Each row is a point. Two turns around zero, p and q, are shown by what they do to some points. Where does a point land after both, in the order given? Backwards means that the second turn is done in reverse. Each puzzle has new turns, and all numbers are rounded.

Turn p:
[-37   4] -> [ 21 -31]
[-19   3] -> [ 10 -16]
[ 29 -47] -> [17 53]
[27 40] -> [-48  -6]
Turn q:
[-5 10] -> [-9  7]
[18 -3] -> [18  5]
[ 2 54] -> [-21  50]
[-14 -61] -> [ 13 -61]
Where do these land?
p, then q: [26 33] -> [-37 -19]
p, then q: [ 21 -24] -> [-9 31]
p, then q: [17  3] -> [-17   4]
q, then p: [-45 -48] -> [61 25]
q, then p backwards: [-19  35] -> [39  9]

Turn p:
[-30  -1  21] -> [-18  -4  32]
[ 40 -13  41] -> [51 20 21]
[-32 -23 -28] -> [-23 -42  -5]
[ 23  37 -34] -> [-10  27 -48]
Turn q:
[ 20 -29  24] -> [ 25 -19 -29]
[ 12 -18 -15] -> [-14 -18 -14]
[-20  76 -19] -> [-28  65  39]
[-12 -30  10] -> [ 17 -29   4]
Where do these land?
p, then q: [-38  -2 -53] -> [-15 -50  40]
q, then p: [11 41 30] -> [ -8  46 -23]
q, then p: [ 14 -22  17] -> [ 16 -14 -23]
q, then p: [-45 -15 -31] -> [ 11 -15  53]
p, then q: [12 -6 40] -> [ 24  25 -24]
p, then q: [46  4 -4] -> [-33  20 -26]

Turn p:
[ -7   0  -4  18   3 -76] -> [ 16 -11 -39  25   4 -60]
[-10  -4  -7   7 -19  22] -> [ 18   3   3 -10 -11  23]
[-2 17 21  2  0 15] -> [-10  16  17   4 -18   3]
[-11 -20   0  -3  12   3] -> [ -3 -25   2   4   0   7]
[ 23 -18  16  26  -6  -1] -> [23  2 25 20 15 -6]
[  4  16  -1 -68  -5  21] -> [-42   4   8 -59  -1   6]
[  7 -17 -50  -1  15  20] -> [ -1 -12 -23  -4  33  41]
[-6 25 26 18  1 -4] -> [ -3  21   8  20 -24 -13]
Turn q:
[ 6 20 -5 13 -5 32] -> [  5  27   8  -5 -16  24]
[ 47  25  18  32   6 -12] -> [ 45  33   1 -29   8 -18]
[ -2 -16   2 -11 -21  11] -> [ -7 -10  18  12 -18  -4]
[-19  31  27  10  14  -7] -> [ 12 -12 -16 -37   6  21]
[ -1 -23   0 -24  35 -23] -> [  5 -26 -17  25  34  -9]
[-41 -42 -19  20 -24   2] -> [-60  -9  32   0   6  -6]
[  5  -3  12 -27 -11  27] -> [ 13 -13  12  21 -26  15]
[  5   9 -35 -13   7 -30] -> [-13  10 -39  13   6 -22]
Where do these land?
q, then p: [  0  10  -1  31 -21  -7] -> [-18   5  -5 -24 -16 -19]
q, then p: [-23 -37  15  13  16   2] -> [-19 -33  23  22 -10   3]
p, then q: [ 24   4  15   8 -24 -14] -> [ 28  -2 -20 -14   3 -15]
p, then q: [ 24   0 -27 -12  17   2] -> [ -6   1 -16  12  23  28]
p, then q: [  0  16 -21 -37  -9  35] -> [ -4 -18 -14  26 -28  37]
p, then q: [-22  15  46  19   7  20] -> [ -2  -5  31 -42 -30  -6]
q, then p backwards: [ 35  17 -22  -6 -11 -41] -> [ -3  27  -3   5 -18 -52]
q, then p: [-38 -26  -6 -16  25   3] -> [  3 -35   2  26 -10  31]

Turn p:
[-25  -2  -9 -28 -21 -36   3 -35  17] -> [-16  14 -13   0   0  -7  -8  40  49]
[-24 -55 -14  10  -8  32 -30  -5 -36] -> [-18 -49  38 -15   6  44 -23 -13  12]
[ 28  18  34  12  16  -6  -2 -43   6] -> [ -1   7 -55   9 -22   2   7 -29   9]
[-29 -11 -51   5  25  41  -8   8   7] -> [ 19 -32  26  31  45  28  -4  13  -7]
[ 26  23  32 -34  31 -35  31 -13 -22] -> [-10  74 -27   2 -22  13   7 -11  -5]
[ 30  12 -45  20 -43 -14   4  28  25] -> [-16 -26   5  -6   7 -46  37  39 -30]
[-16   9   6 -21   2 -12 -34   3 -10] -> [  6   5  -7 -12  -8  10 -38  19  -3]
[ 22  11  45 -21   2  19  17  -1   4] -> [ 13  24   0  19 -42  -8   2 -28  -1]
[ -7 -35 -27  46   3  17  -1  69  27] -> [ 40 -42  47 -30  36 -12  34  -1 -27]
[ -5  29  30  11  -6  -5  20 -11 -19] -> [-15  25 -14   3   0 -23 -14 -32   3]
Turn q:
[ -4  26   2   7 -21  19 -11  30   3] -> [ -2  -4  12  -3 -44  -4  -6  20  -7]
[-33  -9 -31  37  13 -11   0  30  33] -> [ 17  26 -28  28  -5   6 -32  29 -36]
[  6   2   2  30  -2   9 -46   8  35] -> [-29  -2 -30   4 -18  -9 -29  37   9]
[ 21 -18 -17 -35 -17  21  24 -25 -15] -> [ 20 -16   9 -42  14  27  11 -26  14]
[ 40 -67  40 -31 -25 -31  44 -28 -55] -> [  3 -45  -1 -31  44 -24  28 -98  -8]
[-12  20  13  23   5  33  22 -21  -8] -> [ 27 -28  12  10   5  -6  22  31   9]
[-47  15 -14   0  -4  18 -29   6   0] -> [  1   3  -3  34 -34  33  -1  18   8]
[  9   0 -11   5  40   7 -16  22  22] -> [-24  28 -13  -6   9   7   1  33 -18]
[-31  17  16  -8  26   4 -21  14  28] -> [-12  33 -18  24 -20  -1  20  25   8]
[  6  17   1  -5  -3 -16  12  22  21] -> [  7  29   6  -9 -12 -21  -7   2  -7]
[ 39 -15  15 -37 -35 -38  40 -76 -41] -> [ 22 -31  32 -25  52 -17   4 -81  50]
[  6  12 -16  15  24 -15 -19  18 -22] -> [-30   8  23  17   9   7 -12  11 -22]
Where do these land?
q, then p: [ -3  12  21  19 -24 -21  -4 -10   3] -> [  0 -12 -22 -31   0  -7  10  12  14]
p, then q backwards: [ 37  33 -34  -2 -20 -33  39 -38 -10] -> [ -4  -9  46   1  58  -8 -44  18  17]
p, then q: [  5 -33   7  -2  42 -14 -23  19  32] -> [ -2  -4  12 -68   2   5  14   2  -6]
q, then p backwards: [  3   7 -28  25  55  -3  -6 -31 -15] -> [-34   3 -63  -7  18   0  11  -4 -10]
p, then q: [ 15   3   5 -16 -29  23  -7  24  16] -> [ -7 -21  -2   2 -11 -29 -12 -32 -10]
q, then p: [-20 -24  18  33 -14  27  17  37 -32] -> [-54  -8  34 -28  -3  20  14 -20   0]
p, then q: [  9  21  30 -17 -12  29 -29  36 -29] -> [-38 -43  16  14 -19   0 -10 -31  25]
q, then p: [ -9 -36 -26 -41  42 -15 -17 -22 -31] -> [ 17  -5  -8  61  33  23 -11 -39  13]
q, then p backwards: [  0 -32  12   6 -31  41  33 -20   8] -> [  8 -18  12  37  13  -3 -39   1  43]
p, then q: [ -6  13 -40  23  21  -9 -35  -5  17] -> [-21   8  -4 -14  22  34   2   7 -45]
q, then p: [-32  37  35 -28 -27 -25  33   9  41] -> [-28  14 -47  -2 -20 -60  30  22  -6]

Turn p:
[ 45 -39  -9   1  40  19 -30 -38   0 -18  47   0] -> [ -9 -13  15 -38  -2 -20   3 -43  35  41  19  55]
[ -4  -4  19 -40  13 -14  25 -20   3  -3 -41 -31] -> [ 18  21  -4   6  -1  17 -31  20  40  24 -17 -34]
[ 46 -26  33 -31  20 -15 -34  24  13  43  -5  20] -> [ 22  13 -16 -40 -42  29  -1 -29 -32  50  10  -6]
[-76 -65 -38 -35  15  15  15  31   9  -4  -6  33] -> [-21  -7  -5 -30  14  -6  51  95   2  29  32 -17]
[-43  22 -10  29  31   1  -1   7   8  -4  13   0] -> [  1 -14  20  30  11  -7 -11  32 -16 -10  27  26]
[ 19  27  -1  28  -8   3  33 -21  25  27  -1   5] -> [ 10   3  18  41  21  29  17 -30  -6  -3 -14   3]
[-23  30  14   1 -13  20  34   7   7 -14  20 -25] -> [-17  -5  48  25   2  -8 -10   9   4 -24 -10 -23]
[ 18  34 -20 -25 -20   6 -32 -17   2  12   2  -8] -> [ 20   3  -5 -16  -4  14  -3 -33  17 -37  25 -11]
[-11   1  23  41 -28  27  15  -1 -43  -3  -1   2] -> [-24 -15   0   5  41 -29 -12 -10 -30 -14 -33 -10]
[ 13 -19   2  53   5  -1   5  11   7  11   4 -24] -> [-29 -30 -12  34  -2   2  -4 -18 -14  21  -7  15]
[ 19   8 -26  -4  -5 -71 -26 -23 -16  -9  17   1] -> [ 32  27 -41  17 -29 -37   9 -23  22 -12  18  23]
[-23 -10  19  19 -26  -6  -6  24  39  14 -27  32] -> [-28  29 -17   9   1  37  16  21 -45  -2   0  -4]
[ 20  44  -6 -37 -23  16   4  16 -55 -52 -22  -6] -> [ 26 -12   0 -40 -10 -22 -24   9  24 -63 -50 -18]
Turn q:
[ -9  35  -1  -1   7  42  -5 -23 -21  22 -26 -15] -> [-12 -13  20   4 -39  -3   7  32 -42   7 -19  -3]
[  2 -16  -8   8 -44  34 -20  18  64   1  17  24] -> [ 21  -3  10  38  22   9 -42 -29   7 -48 -40  11]
[-18 -24  -8 -47   4 -27  40 -31 -20  -3   0  16] -> [-37  15 -32 -40   7   0  12  -2  17  31 -14  36]
[  5  -3  29  14  39 -28  10 -12  16 -14   5   3] -> [ -5   0  31 -11   4   7  28 -17  34  10  24  -2]
[-25   5 -27  37 -49  17  -8  46  38  26  17  21] -> [ 60   7   2  40  38  -6 -25  -1 -23 -37 -21  26]
[ 30  33 -21  28   3   9  -2 -40 -14  27 -32 -14] -> [ -6  -7  28 -33 -35  -4   2  40 -32 -32  12  -4]
[-28 -15  -1  -7  39 -38   1 -28 -29 -58  -9  -3] -> [-25  37 -15 -24  -5 -19  55  -4  37  27   1 -27]
[ 45  40   5  22 -14 -22  -8  47  27 -24  42 -21] -> [ 45 -12  24   8  36   2 -49  12  29   0  33 -45]
[  2   5  24  30 -28  31  11 -25 -24  10 -15 -27] -> [-20  20  12  25 -27  29  -3  40 -25 -11  12   3]
[-16 -35   7 -28  21 -32  -4 -11 -17   9 -29 -28] -> [-14   8 -33 -11 -44 -16  21 -17  16  21  22  18]
[ 24  37  33  40  -7 -15 -18  42  15   2  28  28] -> [ 21 -26  39  32  55  -7 -11   3   2 -12  38 -17]
[-37 -12  10 -59  29 -23   8  -2   9 -15  16 -15] -> [ -8   7 -13  -9 -10 -17   3 -31  35  63 -17  12]
[ 10  -1  -3 -19  -8  16   2 -19 -36  -1 -62  12] -> [-40 -25 -32  -6 -28  -5  24  34 -12 -19 -12   3]
[ 13 -12 -15   6 -28  23 -38  23  10  25  52  16] -> [ 15   4  -1  19  32  -2 -49 -39 -40 -19  -3  -9]
[  1 -37 -22 -24  35  13  33  15 -17  -6  -6   4] -> [  5 -13 -41 -29  -5  33  27 -20  -1  20 -16   0]
Where do these land?
p, then q: [ 29   7 -10  -3  32  -6  33  43 -43  45  19  51] -> [-37 -25 -49 -37  -5  46  -4  19  -8 -11  56  16]
p, then q backwards: [  1 -17   7  23 -35 -11 -25 -14 -14  31 -50  -5] -> [ 11 -44 -18 -20 -23  11  -4  29 -39 -16  23  12]
p, then q: [-36  23  12  13  42 -35 -33 -16  18  30 -16 -26] -> [ 17  10  27   8  30  -9 -24 -25 -51 -20  21 -43]
q, then p: [-46 -16  11 -11 -41 -29  -1   7 -14 -11  15   8] -> [ 38  -6  -2  36   3  13  12  10 -21 -18  22  36]
p, then q: [ 28  40  35 -34  42  10   4  33   5 -27  -4  21] -> [-51 -50 -22  43  -1  -5 -28  16   5 -18   8 -11]
q, then p: [-44   3 -26 -36 -31  24  40 -17   6 -29  28 -15] -> [ 38 -16 -27  -6  12  67 -16  12 -26 -29   9 -11]
p, then q: [ 42  37   2  34  -5  10   9   9  16  -5   1 -23] -> [-36  23   7  21 -12  12  25   3   3 -43 -14  -6]
p, then q: [-35 -42  14   5 -17   5  15  26  -5 -34 -31 -22] -> [ 55   0 -32  31 -18 -32  18  -1  -1  12  -9  13]
q, then p: [ 25  -6 -32  -4  14  47 -11  -3 -11  23 -13  36] -> [ -3  -9 -28 -33  25 -30 -13  27  34   9 -26 -12]
p, then q: [ 26  -7  27   9   7 -10  -8  -3  -9  33  21 -17] -> [-26  24  11 -14 -16 -11 -12   0 -26 -11  21  15]
q, then p backwards: [-13  35 -18   2  27 -12 -14 -39 -35 -22  20  -9] -> [-23 -35  38 -39 -16   6  15   8 -11   2  25  21]
q, then p backwards: [ 38 -20  -1  32 -25  36 -22  35  35 -12 -10 -14] -> [  4  70 -16  -2 -17  -7   3   9   4  16 -29 -38]
p, then q: [-42  -6  14  -8   9   1  37 -16  14 -10   9  37] -> [ 20 -41  20  14  15   6  20  18   1  34  27   5]
q, then p: [ 27 -32 -36 -23 -19 -29 -25 -43  38 -12   9 -22] -> [ -1  56  -7 -16 -18  17 -14  -1  38 -50  35   6]

Turn p:
[ -6  23  25  45 -29  37 -30 -18  42   2 -31 -31 -38  10] -> [ 50  20 -45  -6 -20  50   9   2 -40 -22 -26  -5  14 -30]
[-21  15   9 -32 -10 -33  24 -30 -13  12  18  -6  -6  28] -> [-32  11 -15  26  -6 -22 -21  38  17   1   2  28  -3 -20]
[-25 -15  20  21  22   8  -2   3 -17  -9 -25  42 -15  36] -> [  3  21  18 -24  35  -5 -14  13 -13   1   9 -36  -3 -45]
[-20 -22 -24   0  14  31  13  34  34  42  33   8 -40  -9] -> [ 33  17  30 -27 -22 -19  39  10 -12 -29  14  25 -49   6]
[ 16  -5  31  24  29   7   3 -35 -21 -32  29  -2  25   2] -> [-19 -44  15  18  21  45 -30  -1   2  -4  19  -8  -5 -16]
[ 20  23   3  30 -14 -34   8 -22 -22   9  25  -1   3 -16] -> [-33  -4   1  31 -23   9 -27  -4  -2 -35   6  -8  15  16]
[-19   7 -30 -19 -11  17 -13   1  -4 -14 -30 -36  35 -30] -> [ 14   0 -20  20 -16  10  28 -24  32  49 -16 -13   1  16]
[-11  11  36 -15 -28 -31  13  28  -9 -28 -14  30  25 -17] -> [-44  36   7   8  35  -4  -5 -36  -5  20  -6  14  27   3]
[-15 -27  33  28  41 -29  13  15 -11 -27 -28  -2 -43  20] -> [-14  23  24 -41  43  30   2  39  17 -25 -14 -23  15 -23]
[ 23  -8   7 -36  20 -23 -31  35 -35  11 -14 -27  18 -28] -> [-22 -20  20 -30 -12  -8 -12 -20  33  28 -50   1   7  32]
[ 27  22 -29 -28  22  23  21  -3  -2  17 -13 -16  -9   0] -> [ 15 -17 -10   8  -4 -15   5  35  -9  17 -17  -7 -25  40]
[ 11  28 -33 -28  -4  11 -27 -11  30   1  28  37  17  -4] -> [  3 -13 -19  -8 -28 -22  -8 -14 -30  31  50  16  -7  20]
[ 17  11  -5  32 -28  -3  -2  20  -7 -24  18 -15  28  -8] -> [ 15  -1  16  30  -2  20 -11 -32   6  -8   7   4  33  22]
[ 16 -28  -2  -8  -8  20 -29 -30   4 -11  23  37 -16 -14] -> [-13 -42   6 -16 -15  -7  21 -11 -36   0  27   0   6 -26]
[-22 -40 -30 -10 -21  12  -8 -12  14   8   4 -36  -8  52] -> [ 52 -12 -14   3 -11 -25  18  25  37  -5   4  19  11 -40]
[  0  21 -12 -30   5  25  12  33  -6  -1 -14  29  21  -2] -> [  8  15  13   3  19 -27  -1 -12 -19  44   0  -3 -17  25]
[  9 -16   1  28   1 -38  34  -8  23  43  -8 -11   5 -18] -> [-15   9 -26   3   6  -8   6  -8  24 -63  -7  -4 -19  21]
Turn q:
[ 39 -47  -5   3  26 -27  -8 -22  34  27  11 -20  -6  16] -> [ 34  57   8   6 -20  32  23  24 -15 -22 -14  -7  21  -2]
[-24  18 -31 -17 -41   4 -47  17  19 -13  16  32  25 -10] -> [ 12 -12 -13 -32  10  -1  14 -55   8  -2  12  19 -57 -13]
[-13  28  -4 -26  20  19   8  23   9  25 -12  13  27  31] -> [ 23  12  -3   5  33 -38 -22  -7  35  -1  -9  15   2 -20]
[ 19  12 -20   4  33  26  11   5 -32 -26  24 -36  -5 -15] -> [ -8 -26 -26 -13  -1 -14   8  23  12 -25 -10  -3  26  52]
[-24  29  33   1 -14   4  24 -25   1  14  24   2 -27 -16] -> [-42  -7   1  12  12   9 -35  26 -11 -18  27   3 -19 -11]
[-21  12 -32   7 -22  -4 -23  15 -22 -34   4 -14  22  22] -> [  2 -23  -5 -27  30  -8  26 -30  11  12 -11 -29 -19  18]
[-22  32 -38 -15  12   9  27 -16  14  -5  -4  -4   3 -35] -> [-21  -4 -11   2  16  -2 -36 -23  -6 -24 -27  31  -7  29]
[ 11  13 -11 -18  -7  18  32   1 -34  13   0  21  22 -11] -> [ -1 -16 -31  20  -3 -39 -14  12  -5  10 -20  13 -17   2]
[ 28 -13  29 -38  33 -32  21   5 -12  -4 -12  39 -44   4] -> [ 16  -6 -18  71  -8   8   4   2 -17  -1  29  12  46 -22]
[  5  17   8 -32 -32  13  -5 -21  12  21 -30   9  27  19] -> [  8   3  20  26   6  -6  -2   0  28   9 -27  15 -43 -30]
[ 40  10  32  34 -43 -22  -5   8  11  -5 -11   9 -14  36] -> [ -8 -11   1   1 -23  28  14   7  14  14  -4 -46   3 -62]
[-21 -49 -40  28 -42  14   8  13  36  33  -6  14 -43  37] -> [ 28   0  26 -51  27  27   1  10 -60  15 -25  12   6 -55]
[ -7  21  23 -18  -8  -3 -14  17 -34  22 -22 -29  27 -33] -> [-18   7 -12  10   0  -4  -8  12  43  48   9  15 -21  30]
[ 30 -31  30  30  33 -29 -18 -30 -12 -24   6  13 -38  18] -> [-14  10  17  25 -29  12  48   9 -25 -19  27 -31  46  -9]
[ -4 -10   9  17  11  32  -3 -15  15  -7   1 -32  -4 -34] -> [-15  -3  28 -24 -25  10 -12  18   4 -14   0  16   4  33]
[  6  -9  -2  38  19  -9 -21  18 -32  -2 -10 -17  27 -15] -> [-14  17  -9 -24 -21 -20  21  -4  12  33   0 -17  18  30]
[-41 -33  19   2  21 -12  14   7  27 -35  22  -1   0 -15] -> [ 19   2  27  -6  -4   7 -31 -22 -29 -14  41 -17  10  30]
Where do these land?
p, then q: [ 20 -18   1 -44  25  26   5   1 -11  23 -42  16 -29 -37] -> [ 10  -2   8  42  44  17 -17  20 -19  47 -13   9  33  10]
p, then q: [-27 -16  -3   8 -18  44  28  30   4 -33  34  31  16   0] -> [-37  14 -19  19 -33 -24 -15  40 -11 -31  32 -17  14 -10]
p, then q: [ -2   3 -10  15 -10  33 -27  35 -19 -21 -21 -37  17   1] -> [  0  19  17  10 -37  -1   1  35  33   2 -39   7  -6 -19]
p, then q: [-39  11   2 -30 -17  -3  20   1 -12  11  14   5 -27  37] -> [-25   5 -42  -8 -10   7 -21 -28   9  25  27   5   6 -20]
p, then q backwards: [ -5  -2  18   9 -18 -42 -14 -32 -39  30  -3   9   6   4] -> [ 18  49  16  33   9   1  33 -15  10  -3  -6  24   8  -1]
q, then p: [ -7 -19  -5  -9  34  13  37  37  -6   1  15 -18 -12  -4] -> [ 18 -28  11 -19   5 -24 -39 -20  19  17   9  -1  16  15]
p, then q: [ 22  44 -18  -3 -12 -15  16 -16 -20  -4  -7  -1  69  39] -> [ -8  62   3 -53   2   5  52 -13   8 -10  -7 -18   9 -10]
p, then q: [-34 -23  35  -2  -4  27  10  -9  17 -19 -15   3 -16  21] -> [-16  -6 -28   8 -24 -16 -25   1  -2  -5   2  41  24  23]
q, then p: [ 13  48  31  -1   5 -41  12  -6  -5  15  -8  24 -22  10] -> [ 11  19   0  11 -35  41  18 -28  17  -8  30 -19 -22   9]
q, then p backwards: [ 13  -4  43  -5  -2  -7 -33 -11   2 -26   7 -23  16  -2] -> [-21  -6 -44  23  23  -3   6  -2 -11  -4  18 -13   3 -26]
p, then q: [ 39 -13   2   8 -23   4  21  34  14   6  21  -4   2  -6] -> [  4  -7  15  33 -16 -26  19 -12  -8 -10   1 -36  14 -14]
q, then p backwards: [-29  14  21 -19  16  14  18  15 -18   6 -11  19 -19 -31] -> [ 17  15   3 -28 -10 -17   6 -12   3 -15  37  16  28  21]
q, then p: [  9  22 -47  50   1 -28 -26 -16  24  11 -47 -12  -8  15] -> [-14  23 -55  29  16  12  15   1  -3  46 -21 -21 -46  -6]
p, then q: [  1   0 -31  -2  -5   0 -26 -42  20   7  18 -31  59 -76] -> [  5  -4  43 -31  17  19   2  27 -71 -33 -46  -5 -35 -26]
q, then p backwards: [ 28 -29 -35  -3  17 -15   2 -29   2  -2  14  -6 -53  -5] -> [ 26  12  18  21 -32   9  14  -8  26 -23  -3 -15 -50 -21]
q, then p backwards: [-17 -23 -22  13  -5 -32 -29  27  12 -13   3   1   1   9] -> [ -9  -6  -2  17   2  21 -26  24  26 -22 -22  18  10 -18]
q, then p: [ 13   5  19  16  16  22 -15 -19  36   8  29  24   0  26] -> [-34   5   8  11   6  35  17 -11 -10  19   7  28  28  22]
